Each row of a before or after table is a point. The points were changed in one or more steps. Then noise was added and the rows were shuffled. The steps act on columns, c1 being the first. Name the steps. A step turns or swaps two columns, mirrors them in a line or flattens them onto one, adds a multiple of one to another, or multiplies or shifts one. Angles are multiples of 10 degrees, from the lower column toward the higher: turns from -170 to 170, lines from 10 to 170 but not 90. Use the fewest steps. Two steps may share a column if one is a turn and the other turns, adds or multiplies; they go together, in the order done. Otherwise the lowest column goes first.
In the rows, zero is written as 100.

Before:
108 62 97

77 140 145

104 160 90

105 43 108

97 98 91

59 153 63

120 85 76

53 27 91
After, 8 rows:
170 153 195

107 139 103

115 154 131

103 101 96

122 37 95

110 55 154

87 119 55

74 45 55
Steps: turn c1 and c2 by 160 degrees; add 1.5 times c1 to c3

Before:
88 180 97 83 148 121 71 156

61 22 75 194 110 71 139 82

67 29 103 88 107 112 109 86

83 49 91 170 79 44 74 43

144 134 112 77 160 57 95 152

72 74 127 116 56 72 177 72

103 45 140 148 54 103 122 118

43 63 156 124 65 11 122 140

127 158 33 41 117 111 82 184
After:
47 62 158 118 65 11 125 141

143 133 111 89 158 56 83 151

130 162 32 79 121 111 62 182

69 73 125 143 56 69 164 71

66 29 102 102 104 112 99 85

102 46 138 122 55 101 135 120

90 179 99 82 148 124 72 153

57 23 72 142 113 71 167 83

84 45 88 106 78 47 113 42
Steps: flatten c4 and c7 onto the line at 60 degrees

Before:
82 125 109 140 148 57 106 80 174 103 112 122

83 71 95 67 65 161 108 126 105 124 74 82

5 99 56 160 104 88 86 80 44 194 24 108

32 125 84 82 92 152 143 158 53 162 20 104

61 133 114 90 148 88 82 59 119 129 147 132

15 138 45 136 100 139 134 91 95 185 63 75

87 109 74 15 94 117 126 95 130 102 49 77

110 134 87 123 128 90 107 37 147 118 118 176

111 148 78 119 150 105 60 76 126 99 103 114

91 102 67 120 184 89 133 64 118 92 146 133
After (10 x 12):
111 135 86 123 112 25 107 37 147 118 117 89

32 125 85 81 97 94 143 158 54 162 21 151

83 71 96 68 85 117 107 125 106 123 76 159

81 124 110 140 119 78 107 80 174 103 111 56

90 102 66 121 133 68 132 64 118 93 145 90

5 100 56 160 101 92 85 82 45 193 25 88

15 138 45 135 101 124 134 92 94 185 62 140

88 110 76 15 98 122 127 94 131 103 49 116

109 149 78 118 121 85 62 75 126 98 101 105

60 133 113 91 118 68 81 58 118 129 147 88
Steps: multiply c5 by 0.4; turn c6 and c12 by 90 degrees

Before (12 x 20):
104 82 131 135 116 132 94 78 90 115 91 34 56 48 50 96 94 111 104 160

122 111 92 142 116 136 119 89 124 83 100 61 72 78 66 98 124 139 62 138

31 130 75 124 116 141 67 102 109 82 81 81 117 83 132 133 78 68 90 126

76 116 96 102 103 136 61 64 169 114 68 96 142 93 121 143 73 61 93 119

114 101 95 115 104 77 134 110 112 68 126 137 93 95 129 109 100 92 130
 105

77 48 156 112 62 69 63 83 195 123 139 109 60 113 48 84 82 30 37 94

103 96 97 136 110 161 106 80 82 77 57 63 116 83 79 110 128 89 88 115

83 99 59 96 151 120 81 85 99 88 74 84 100 86 81 103 81 98 96 105

124 73 119 133 89 102 91 116 146 75 132 114 40 79 89 105 99 110 118 63

135 101 110 120 134 68 95 108 92 62 125 95 56 90 126 151 102 100 105 83

62 82 105 105 40 97 32 67 146 134 119 104 142 84 95 103 26 39 35 96

124 93 66 152 119 74 97 121 105 105 109 108 80 119 107 114 143 118 126
 87
After (12 x 20):
124 118 100 142 115 136 119 119 128 104 101 63 71 79 63 98 127 135 46
 139

137 102 104 120 130 69 92 126 93 124 121 95 54 92 124 150 101 97 102 82

113 98 83 113 99 75 132 120 107 124 128 138 89 99 126 110 99 92 124 104

106 95 107 140 109 158 103 128 79 101 61 64 116 84 81 115 124 91 75 112

128 90 63 148 119 76 99 82 105 112 106 107 85 119 92 115 142 117 108 88

107 84 143 133 115 135 99 103 93 73 85 34 58 46 66 101 93 110 93 160

84 96 64 96 153 120 79 123 100 92 81 85 100 85 66 100 81 97 101 105

33 118 63 122 117 139 65 114 109 112 80 75 119 83 126 133 76 66 88 124

75 38 166 118 58 67 66 85 198 72 142 109 61 113 69 84 82 38 37 94

62 69 104 103 39 93 28 98 149 51 116 103 136 84 100 98 33 42 32 94

123 74 120 131 89 105 89 110 151 127 137 115 38 83 96 104 97 113 115 61

73 111 87 108 103 136 59 115 167 70 67 99 140 89 116 140 73 59 90 123
Steps: turn c2 and c18 by -10 degrees; turn c3 and c15 by 20 degrees; add -0.3 times c4 to c19; turn c8 and c10 by 130 degrees
